Each point is reached from the start by the listed moves, each made once or not at all, plus a little noise. Say if it took an odd or an even number of moves. Then give how often each move was made.

Moves:
(1): [-29 -36  43]
(2): [ 9 53 33]
(3): [-73  23 -27]
Start: [32 17  7]
Points:
[46 75 41] -> odd (0, 1, 0)
[-60  60  63] -> odd (1, 1, 1)
[32 21  8] -> even (0, 0, 0)

Moves:
(1): [ 21  26  17 -21   3 -24   7 -29 -15  -3 -32 -43  -3 -17]
(2): [  8  27  -7  27 -20   1  11  21  32 -25 -44  14  -1 -28]
(3): [-10 -28  11   1   0 -29  -5  22 -22 -23   6  16 -10 -28]
(4): [ 14 -34  21  35  -4  -6  16  10  -8  10  -6  10  16   9]
(5): [-16   5  14  -2  35  -7  -3  -1  10  -6   7  22   3   8]
(6): [ 34  -6  -1  -1  -2  14   9  10  16 -14  -7 -11  -3  17]
(7): [-26 -13  21   7  -4 -41  26  -9  22  -5 -31  15 -17  25]
(8): [-15  -6   7 -14  11 -15  25  21   0   4   0  -7   0   3]
(9): [  6  -7 -12  -7  -2  -3   0  -5  21  11  -7  -7   8 -17]
(10): [-23   7   6 -29 -17  40 -11   2  -8  37 -14 -10 -15  -8]
(11): [ -9   1  -3  30  20  22  22 -21  -1  -9  23 -23 -24 -12]
Start: [ 10  11 -11 -26   5  -7  13  -2  10 -15  17 -16 -10   1]
Points:
[-64  -9  52 -66  54 -68  73 -19  19 -10 -30 -54 -70 -43] -> even (1, 0, 1, 0, 1, 0, 1, 1, 1, 1, 1)
[ 31 -25  16   5 -40  14  34  65  19 -29 -51   6 -26 -40] -> odd (0, 1, 1, 1, 0, 1, 0, 0, 0, 1, 0)
[ 28   4   4 -54   5  12  31 -22   1 -19 -18 -95 -57 -68] -> even (1, 0, 1, 0, 0, 1, 0, 0, 1, 1, 1)

Moves:
(1): [  1 -10 -11  -1   6   8 -12   2   6  -3   4   6   2   0 -12  -2  -3   7
  -8  -2  -9  -8   5   7]
(2): [ 18  23  -9 -15  12 -10   1   4 -10  -9  -2  21  -9  -5   1  -7  -8  13
  11   1   3  -2  -7  -3]
(3): [  5  -3   2   0   5 -16  10  -9 -14  -2   5  -6  -4 -13   0   8  -5   7
  -7   8 -11 -15  19   3]
(4): [ 7  2 -7 13 -7  0 15 -1  2 -1 20 -1 19  1 -4  4 17 -9  7  8  5  2 11 -1]
(5): [ -7  -1   6  -1   2   8   1  -1  -6   6  11  13   6  -1   3   0  -9  -6
  -3  -5 -10  -1  -2   4]
(6): [ 4  0 13 -3 -4 17 -5  3  2  2  1 -6 -8  0 -2 -6 -3  6  2 17  5  9 -3  2]
(7): [ -8  -2 -11 -10  -2 -13  10  10  11  -6  13  15  -5   0 -17 -20  18  15
  -7   1 -15   1  20 -18]
(8): [-5  0  0  4  3 -2 -5 23 -3 -2  6 -4  1 -4 -2  3 -6  0  6 -7  4  2  4 -4]
(9): [-10   8   7   6   5  11  -2  -4   9  -9   5  -9  -1  -4  10  -1   2  -8
  -7  -3   6  12   4   6]
(10): [  6   4  -3  -3   0  -4  -3  -1  -3   0   1 -14   4 -11  -8  -3  -1   1
 -10   2  -5  10  -8  -4]
(11): [-10 -12  -7   0   7  -7  -5 -32 -14  -3  26  -9  -3  12   4  -4   4 -16
  24   5   0   8  -1  -3]
(12): [  6  10  13  -2  -4   1  -8  -1  -4   3  -1  13 -11   4  -3  20  12  -1
   2 -11   8  19   0   8]
(13): [ -3   2  -2 -11 -23   9  -9  -3   2   1  -1  -3   1   3  11  -4 -11   1
   5   7  -9   5  -3  11]
(14): [ -2   9   0  11   2   0   5   4   6   6  -2   3 -12   7  -4  -1  -4   1
   4  -4  -7  10   1  14]
(15): [  2 -11  -7 -11   8  10   0   6  -6  26   0  -2  -5   3  15 -15   2  14
 -22   6   9  11   4  29]
(16): [ -3  -4  -7  -6  -1   5   3 -20 -23  -7  -9  -5  -4  11 -11  -1  -3   5
  -3  -9   3  23   1   0]
(17): [ 0 11  9  2  1  3 -3 10 -3 -1  1 -6  4  7 -6 -1 19  0 -7 -8 -3 -6  6  6]
(18): [ -6   6  -4   4  12   2  -2 -10  -4  10   3   1  10 -13  -6  -5  -5  25
  -1  -7   1  -1   2  14]
(19): [ 12 -10   2  -3   8   6   4   2   9  -1  -4  -2   4  -7   5  -4   7   7
   9  -6  -4  -4   4  -3]
(20): [  0   9   3 -11  15 -13   2  -3   0   9  -1  -7   1  20  -3   6  -6  -7
   4  18   4  20  20  -1]
(21): [  2   1  -2  -4  -7   9   0  -7   9   9  20  -2  -3   4  -8  -5  -5   5
 -11 -12  10  -9  -3  -2]
(22): [  8   3  15  11  -6 -13  -4   3   6  -7   3   0   5 -12 -17 -19   0  -9
   8   2   5   0  16   8]
(23): [ -5  13  -4   7   4  16  -3 -11   1  12  -4   3 -14  -9  -2  -5   8  -8
  -6  -6  -4  12  18  -9]
(24): [ -9   4   3 -18  -4  16  10   0   8   9   0  -1  -1 -15  -5   3   1 -15
  -2   5   9  -1  -4   9]
Start: [-15  -9  15   4  -9  12  -6 -12   3  -8  -5  -5  24 -20  -4 -20  11   7
  -8  24  -4 -19   0   0]
Points:
[-27  20 -11 -41  29  65   8 -86 -29  37  38  -7  29 -24  13 -54  10  -1
   5  39  10  65  45  55] -> odd (0, 1, 0, 1, 1, 0, 0, 0, 1, 0, 1, 0, 1, 0, 1, 1, 0, 1, 1, 1, 0, 0, 1, 1)
[-12  22  10  21 -15  47  -7 -20  17  -5  55 -34  20 -58 -76 -83  38  53
 -36   2 -32  24  94  31] -> odd (1, 0, 1, 1, 0, 1, 1, 1, 1, 1, 0, 0, 1, 1, 0, 1, 1, 1, 1, 0, 1, 1, 1, 0)
[-64 -13  -3   1  26  27 -20 -35 -23 -21  55  -4  33 -11 -42 -51  29  28
 -16 -10 -27  10  41  14] -> odd (1, 0, 0, 0, 1, 0, 1, 1, 1, 0, 1, 0, 0, 0, 0, 1, 1, 1, 0, 0, 0, 0, 0, 0)
[  3  26  10 -13  43   6   3 -38 -11   1  14  30  -3 -41 -67 -76  -2  63
  -5  31 -43  23  95  19] -> odd (1, 1, 1, 0, 1, 1, 1, 0, 0, 0, 0, 0, 0, 1, 0, 1, 0, 1, 1, 1, 0, 1, 1, 0)
[ 13   2   5 -49  32  58 -16 -30 -12  16  19 -12  11  -8 -13 -59 -13  43
 -47  30   7  41  14  37] -> odd (1, 1, 0, 0, 1, 1, 0, 0, 1, 1, 0, 0, 0, 0, 1, 1, 0, 0, 1, 1, 1, 0, 0, 0)

Moves:
(1): [-16 -17  17   0 -29  14 -11  -2  -3   4 -20  -1   2  19  12  11   6  -9
  -2   6  14  17 -15   7]
(2): [-17   3   5   1   6  -1  -3  -4  -3 -12   1   0   1  -7  21   4 -11  -8
  21 -10  11  -9  16  -8]
(3): [ 21   1   2 -10  -3  10  -9   2  -4 -18   4   5 -11 -32   2   7   7   3
 -16   6   0 -11  -8 -13]
(4): [ -8   3  -6  -6   0   2  -1   1   4   2  14  -6  12 -13   4   1 -14  -3
   4   0  -5   6   6 -25]
(5): [ 18  -7   1   3   2 -26  -7 -16 -12   0   6   4  -3   3  17  14 -21 -21
 -10   5   8   7   8   1]
(6): [ 19  -6 -25   6  16  25   7  16 -10 -19  20 -23  11  -8   5  -7   0  19
   2 -15 -20  -8  21 -23]
(7): [  3   6 -17   5   8 -11 -18   3 -19  -5  -1  -2   8 -15   0   6  11   5
   5   7  15 -14  12  -9]
(8): [ 14  23  -6 -16  -1   8   6   3   1  12 -18   3 -10  31  -1  -8 -11   2
  -3  -1  -2   6 -20  18]
(9): [ 13   8  11 -14 -26   8  -7  -3  -4 -15   1  -7  -1 -15  30  -5  21   4
  -6  -7  14  14   1  12]
(10): [  0 -19   3  14  17 -25 -20  -1  -7  -1  16   2 -17   7 -17   7 -11   4
  12  -3   2  -1   1  -9]
(11): [-23 -16 -14  34  -2  -8 -17 -14  10 -11  -5 -11  11  14  -5 -13 -43  17
 -12   1  26 -16 -23 -11]
(12): [ -4   8   1  -5   3   7   0  -5  16   1   3   1  -2  -9  -7   3  13 -11
   6 -10   0  -3  17   7]
(13): [ -1   1   0   5   0 -11  -2  20  14 -12   6  10  30  -8  10   5 -10   4
  11   7   4 -14   7  11]
(14): [ -3   1   5   3 -22  -2  -2 -18   1  -5 -11   1 -14  10  18  -1   7   0
  -1   7   4  -2  12  14]
(15): [-10  -6 -27  17  -8   4   4  -9 -15 -23  -2   8  11 -20 -12   9 -26  38
 -15  17 -18  -7  14   8]
(16): [  3   4  -9   8   0 -12   2   6  -7 -18   1 -19 -11 -20   6  25 -10   4
 -20   1 -12  11  -2 -22]
(17): [ 16 -13   1  -3  13 -14  13   6   5  19  -1   1  -5  -7   3  -3  -1 -27
  13 -16 -15  -8  -4  17]
(18): [  5   3   5 -28  20  -8  12   5  24  -9  10  -1  19   3   2 -13  -2 -15
  22  -7  -8  -7   6   8]
(19): [ -2   1  -5  -6  18  11  -5  22   4  -3   2 -17   4 -14  -3 -11  -5  15
 -13   3 -21   0   9   2]
(20): [-15   4   2  -5  -1  11   3  -3   5 -12  -4 -12  19  10  12  11 -21   7
  -3 -19  -4 -21   6  -5]
(21): [ -4 -12  -5  -1   2  -6  -4   0   2   6  -4   6   1  -6   9  -3  -1   5
  -2   0  11  -5   7   1]
(22): [-27 -11  -3  -8 -29  -5  15   9  -3   2   0  22   0  11   5   2 -27   0
   1   7  15 -17  11  21]
(23): [ -5  -4  -4   2  15   2  -9 -22 -19   6  12   0 -19 -12  -3  19  15   3
  -8  18  -5  12 -14  -1]
(24): [  0   5   1  -8  -8  22  12  -1   2   2  -9 -11  10  -3  -5   2   1  22
  -3   2   3  -5  -6  21]
Start: [ 16 -10  28  -6 -18  -4  -8   2 -14   3  10   1  -1   9 -14  -8  18  22
   0   7   9 -12  15   4]
Points:
[ 41 -36  16 -28   6  17 -46  42 -41 -63  27 -50  -8 -53  75  46 -17  49
 -14 -26 -15 -27  22 -13] -> even (1, 1, 1, 0, 0, 1, 0, 1, 1, 1, 0, 0, 1, 0, 0, 1, 1, 0, 1, 1, 1, 0, 1, 0)
[  2 -44  11 -16 -18 -41 -38 -55 -37  -9  15  18 -20  30  17  28 -40  27
  -2  54  12  16  21  23] -> even (1, 0, 0, 1, 1, 0, 0, 1, 0, 1, 0, 0, 0, 1, 1, 0, 0, 1, 0, 0, 1, 0, 1, 0)
[ 28 -81 -19  27 -32   8 -64 -19 -29 -64  40 -32  20 -84  48  27 -45  84
 -43  29  11 -34  45  19] -> odd (1, 0, 1, 1, 1, 1, 0, 0, 1, 1, 1, 1, 1, 1, 1, 0, 1, 0, 1, 0, 1, 0, 1, 1)
[ 86 -28 -26  26 -21 -22 -33  23 -39 -73  32 -51  35 -80  50  21 -28  52
 -36  -2  32 -53  22 -13] -> even (0, 0, 1, 0, 1, 1, 1, 0, 1, 0, 1, 0, 1, 0, 0, 1, 1, 0, 0, 0, 0, 0, 0, 1)
[-45  -9 -18   9 -61  27 -60 -28 -31 -44 -13  -8  51 -36  42  21 -33  90
  -6  36  74 -28  17  38] -> odd (1, 1, 0, 1, 0, 0, 1, 1, 1, 0, 1, 1, 1, 0, 1, 0, 0, 0, 0, 0, 1, 0, 1, 1)
[-54 -65  50 -14 -72 -16 -31  -8   2 -29   2   0  20  34  42 -17 -50  44
  32  -5  95 -37  13  40] -> odd (1, 1, 0, 0, 0, 0, 0, 0, 1, 1, 1, 0, 0, 0, 0, 0, 0, 1, 0, 0, 1, 1, 0, 1)

Moves:
(1): [ -8 -17   2   7  15  -5  -5   4   9   5   6  -5   2  -7   3  -3   7  -3
   8  10  -2   5   0 -14  11]
(2): [ 2  5 18 15  0  5 -2  5  5  2 13  1 -2 -8 14 12 -6  3  6 -1 -2  9 10 -1
 -3]
(3): [  1   4   0   2  12   6   1   1  -2   1   6  -7  -4   0  -4  -5  -6   2
   5  -5 -16 -11   4   1  -1]
(4): [  8  -4   6  -1  -4   2  -1  -9 -12   7   9  10  -4   9   9   6  11  11
  10  -5   3 -16 -16  -2   3]
(5): [ -3   3  -4  10  15   0   8  -9   0   1 -10  -2   3   3  -6  11  -6  -6
   3  15  -5 -15   5  -7  14]
(6): [ -4  20   4  -9  -5 -15 -15   1 -10  -2  10   3   1   1 -10   0  -5 -13
  -7   8   2 -25 -18   5  -8]
(7): [ -7  -8  14  -7  -4   1  -1  20  -7 -16  -4   7 -18 -11   5   1   4  -3
   9  -2   3   2  11  -5  -1]
(8): [  4 -10  -4  19   7  -3  14  -3 -11   6   5   1 -10   3  23   1 -12  28
  -1   2 -14   8 -15   0   2]
(9): [ -5  -2  -6   4  -6   2   7 -17 -13  -4 -10 -11  -1  -3  16 -11  18  -9
  14 -15   3   1  11  18   2]
(10): [  5  23   2   3  -5  15 -17   4 -10   2  -1  -1  -2  -7   3   0   7 -18
   5   1   6 -16  11  -5  26]
(11): [  9 -13  -8 -13 -18   6  -2  -1  -4 -19  -6   6 -25  -2   0  16  -6 -14
  -4  10  15  -6   2 -18  19]
(12): [ 11  -7 -17 -13  -3  10   3 -10  -2  17   6   0   7 -10   1   3  14   5
  15  10   3   3   6   2 -18]
(13): [  9  -2  -1 -10  12  -8   2   0  -3   4   1  -6   3  -2   6  -4  -1  -1
   8   7  -6 -10   2  -2 -10]
(14): [ -3  16  -7 -10   5  10  12  -5  17   2   1  -7   3  -2  -6   8   2   8
  -2   7   4   9  -9  -3  10]
(15): [ -6  13   6   3  -3  -5   5   3  -3  13  31   2   8   5  16   3  -8  24
 -16 -20  -2  18  11   8 -15]
(16): [ 10  14   8  -6  -2   9   4 -16 -10   0   3 -10   5   0 -13 -12  13  11
   6  -4  12  -3  19   0  -2]
(17): [  6  -3  -2  -2   2   7  13   0  18 -21  -1  11   4  17   3   2   2   9
  -3   8 -12  -5  18 -12   2]
(18): [  3  14 -15  -1  -2   3   2  11   8  -3 -14 -22  -3 -14  -6   1 -10   4
  24 -14  -8  -6 -11  -5 -22]
(19): [ -2  -8   3   4 -17   3   0  -8  15   4 -10   4  12  -4  -9  -7   5  -4
  -4  -6  -1  -2   4  -2   5]
(20): [  3   8  -2   3   1  -9   1   2   1  -8 -12  -7  -8   8   8   0  14   6
   0   2  -4  -4   2   7   0]
(21): [  8   4  -8 -16  -8   1 -17  -6  -2 -13  -1  -1  -4 -10  -1   8  -9   4
  -1 -13 -10   6  -2 -12  -4]
(22): [  2   6 -10   6 -10  -1  12  -3   0  -3   2   1  -5  -7  -6  10 -17   0
  11 -20 -10   7  -1   1   7]
(23): [  1   4   2   5  14  -6   3   3  -1 -10   1   1  -2  -3   0   3   9  -1
   1   0   3 -11  -2   2   0]
(24): [  8 -19   0   2   0  -3  -9  -1  -7  -5   5 -13  22  -6 -15   0 -18  10
   2  -9  -9  -3   2  -5  -1]
Start: [ -1   1  12  12   0  -5   3 -10   2  -1  -1  -3   3  -7   9   3  -7   8
   0  -1 -22  -5  13   1  19]
Points:
[ 27  57  -3 -15  -9   0   3 -39  -6  10  18  -1  -1 -10  23  40  29   4
   9  27  -4 -77  12 -14  45] -> even (0, 0, 0, 1, 1, 1, 0, 0, 0, 1, 1, 1, 1, 1, 1, 0, 0, 0, 1, 1, 0, 0, 1, 0)
[ 23  56  -6  17 -38  18  14   0  23 -68 -29 -10 -49 -44  22  62 -47  12
  39  -7 -59 -40  20 -53  67] -> even (0, 1, 0, 0, 1, 1, 1, 1, 0, 1, 1, 0, 0, 1, 0, 0, 1, 1, 1, 1, 1, 1, 0, 0)
[ 64  -5 -23  -3   1  25  -3 -19   9 -24  12 -38 -14 -43  50  53 -14  61
  67  12 -63 -32  14 -69  33] -> even (1, 1, 0, 1, 0, 0, 0, 1, 0, 1, 1, 1, 1, 1, 0, 0, 1, 1, 0, 1, 1, 0, 0, 1)
[ 38  32 -16  10  13  17  51 -29 -16 -22  31 -13 -23 -25  29  35 -21  95
  63 -50 -77 -30  43 -26 -16] -> odd (0, 0, 1, 1, 1, 0, 1, 1, 0, 0, 0, 1, 0, 0, 1, 1, 1, 1, 0, 0, 1, 1, 1, 0)
[ 14   7 -14  31  49  -7  47  -5  55 -21 -17 -37   2 -10  26  -4   4  57
  33  10 -81 -29   6 -27  14] -> even (1, 0, 1, 0, 0, 0, 0, 1, 0, 0, 0, 0, 1, 1, 0, 0, 1, 1, 1, 1, 0, 0, 1, 0)
[ 35  13 -15   4  36  16  -7 -33 -26   7   1 -76  31 -60   1 -26  26   9
  87 -20 -40 -57  57  -6   6] -> even (1, 0, 1, 0, 0, 0, 0, 0, 1, 1, 0, 1, 1, 0, 0, 1, 0, 1, 0, 0, 0, 0, 1, 1)

Moves:
(1): [ -7  -1   4  10  -1  -2   4  -3  -1  -8   1   1  -1  -1  -2  20 -13  17
  -6   7   3  15 -19  -7  -3 -16   7]
(2): [ -1   3 -11  -6   8   4   9   0  -2   4  -8   1   1  -7   0  -9  18  10
  -9  18  -9 -18   2  -7   1   5  -7]
(3): [ 28   2   0   6   6   1  -1   7   1 -10   5  -4  -6  10  19  -1   2   3
   0   0   7 -20 -11   9 -24 -11  -7]
(4): [  1  -1  -6  -9   7  -6   9 -11   2  -5   2  -1  -7   4  -2   7  -2   0
   3 -10   6   8   9  -6   8   3  -8]
(5): [-12  25 -16   4   6  10   7  -1  -6  -4 -20   4  -3   7   0  -8   0  -7
   0   7  11   2   9   5  -6   9  -4]
(6): [  7  -8  -7   9   1   5   8  -2   1   4 -14 -11   8   6 -10  -2  12   6
   1   5  -3  -6 -13  17   1 -11   2]
(7): [  3  -4  15  -9  -5  -6  -2   1  -4 -11   3   1   4  -3   9  -1   7   0
   0  -2 -10  -3   0  11  -6   4  -2]
(8): [  5  -4   3   9   4  12  12   7 -13   2   1 -15  -4  -2   3   1  -4   2
  -7  12   6 -17 -22   4 -19  19  -5]
(9): [ -1  -6  12   8   4   7 -20   2 -19 -10   1   2  -3   2   8  -7  -6   4
 -20   5 -13  -1 -11   4  -1   1  12]
(10): [ -8  -9   3  -6   1   0  -5   3   4   2   4   3  -4 -14   0   6  -8  -8
  16   7 -11   3  12   4  18  -7   6]
(11): [  6 -18  13   7  -9  -4  -2  -1  -9   6  -7  -8  -7 -11  17 -14   3  -7
   6   2   7  -4 -12   7   2   4  -1]
(12): [  2  -1  24   0   1 -12 -12  -9  13   1  16 -12   2  19   9  -1  -2  -7
   0   6   8  -3   2 -10  -3 -14   5]
(13): [ -1 -23  -1   6   6   1  -5  -1  -2   7 -12  -5   7 -14  -3   1   0  -5
   9   2  10 -10   2   1   1   1  13]
(14): [ -6  -5   2  -8  -2   2   0   2  -2   3   0   2  -3   0   6  -6  -3   8
  -3  -5  -8 -12   0   9   4  -1   2]
(15): [ -1  26 -12   5   1   7  22   2   3 -14   5   6  16  13  -1   4   5 -13
  -5   2  -3 -15  13   4   3   6  -2]
(16): [  0   5  -2   3  -3   7  -4   4  -3   0  -3  -9   0  -2   8  12  -1  18
 -11   3   7   6 -16   9  -3  15   9]
(17): [  8 -12   4   2 -17  -3   2   8  -5  -9  -1 -12   7  11  -1   8 -11   5
   4   6   6  -4 -10  -9  -7  -9  -5]
(18): [ -3 -14   7  -3   4   7  11  22 -12  13   2  -2  -3  -2   8 -12   2  10
   6   4  -4  11 -23   7  -1   2  11]
(19): [  0  -8  -9   7   0   6  10  -5  -9  10   0  -2  -8   3   5   7  -5   3
  -9  10   5  19  -3   2 -14   8  15]
(20): [  8   6  -1 -11   1 -10  -8 -10   5  10  -5  -6   3  12   9   7   2 -13
  -1  -9   3  -6  -7  -6 -14 -16 -11]
(21): [  6  -4   0   7   1 -21   3   9 -10   6  -5 -19 -10   7  -4   8  -6  11
 -16  15  11  12 -18   7  -7 -10  16]
(22): [  3  -2  25   6   0   8  -7 -11  -9  18  -6   4  -1 -19   1  -1  -9   4
  -3   1  10   4  20  -4   6  -6  10]
(23): [-10   6  12  -9  -5   3  -8  -3  -9   9   7  -5 -15 -13 -13  -1 -15  -9
 -25  -3  21  30  -1 -10  -3 -11  18]
(24): [  7  -9   0  -8   3  -3  -4  -5   7   5  -5  -8  18  -7  -3 -19 -13   1
  -8  16   9   8   3   6   0  -3  -5]
Start: [-20   1   0   7  11  -5  26   3  19   5   0  16 -28 -13   6   4 -25   7
   5  10  17 -13 -13 -18 -18 -16  11]
Points:
[ 13 -44  67  45   2  19   8  16 -24  13 -32 -38 -22  -2  65 -26 -63  61
 -30  68  58 -16 -95  25 -53 -56  47] -> odd (1, 0, 1, 0, 1, 1, 0, 0, 1, 0, 1, 1, 0, 1, 0, 1, 1, 1, 0, 0, 0, 1, 0, 1)
[-33  47  40  -2  19  10  32  -7   4  36  -1   3 -30   4  18  -8 -42 -27
 -23  18  62  11   0 -32 -35 -45  39] -> odd (0, 0, 0, 0, 1, 0, 0, 0, 0, 0, 0, 1, 0, 0, 1, 0, 0, 1, 0, 1, 0, 1, 1, 0)
[ 19 -28  42  13   3  -8  30  -3   0  -3   8 -57 -39 -13  40   6 -62  39
 -48  68  90 -12 -87 -33 -71 -35  13] -> odd (1, 1, 1, 1, 0, 0, 0, 1, 0, 0, 1, 1, 0, 0, 0, 1, 1, 0, 0, 0, 0, 0, 1, 1)
